Each point is reached from the start by the listed moves, each made once or not at all, plus a little noise. Say if it took an odd or an even number of moves. Then give how often each move was made.

Moves:
(1): [ 66 -21 -14   0  13]
(2): [ 27  54  -5 -15   4]
(3): [ 10  -3  57   4 -10]
Start: [ 1 13 -8 16 19]
Points:
[37 63 45  7 11] => even (0, 1, 1)
[ 95  50 -34   3  38] => even (1, 1, 0)
[ 6 12 48 19  9] => odd (0, 0, 1)

Moves:
(1): [ 29   1  -6  -6 -11  -5   3  -4   1   3   1]
(2): [-1 48 -9  6  2 -8 -8 11 -3 -7  4]
(3): [ 5  6 31 -7  1  0  2 -3  7  1  7]
(4): [ 5 -5  5 32  2  2  7  4  4  1  4]
(5): [19  3 -6 -1 48 -1 -4  0  6  9  6]
(6): [ 4  5 -1  5 -2 44  0 -1 -9 -3 -1]
(7): [-4  5 -7 -7  5 -1 47  4 -7 -7 11]
(8): [ 8 -8  1 -2 -2  2 -7 45 -2  0  4]
(9): [ 0  5 -8  2 -3  6  4  2 36  3 -5]
(10): [-12   5  -5   2  -4   2   6   2  -8  59  10]
(11): [ -5  -8  -6   1  -4  -1  -9  -8   7 -10  44]
Start: [ 13  -1   0  -6  18   2 -16  16 -28  29  10]
Points:
[ 39  12  19 -11  63   7 -11  16  21  43  17] => odd (0, 0, 1, 0, 1, 0, 0, 0, 1, 0, 0)
[ 63   3   8  11  50  44  29  56 -27  80  95] => odd (1, 0, 1, 1, 1, 1, 1, 1, 0, 1, 1)
[23 59 10 -9 18 46 24 73 -5 14 28] => even (0, 1, 1, 0, 0, 1, 1, 1, 1, 0, 0)
[ 67  52 -27  32  48  45 -16  74  -2  92  32] => even (1, 1, 0, 1, 1, 1, 0, 1, 1, 1, 0)
[ 16 -16  -4  -9  10   1 -32  54 -25  20  58] => even (0, 0, 0, 0, 0, 0, 0, 1, 0, 0, 1)
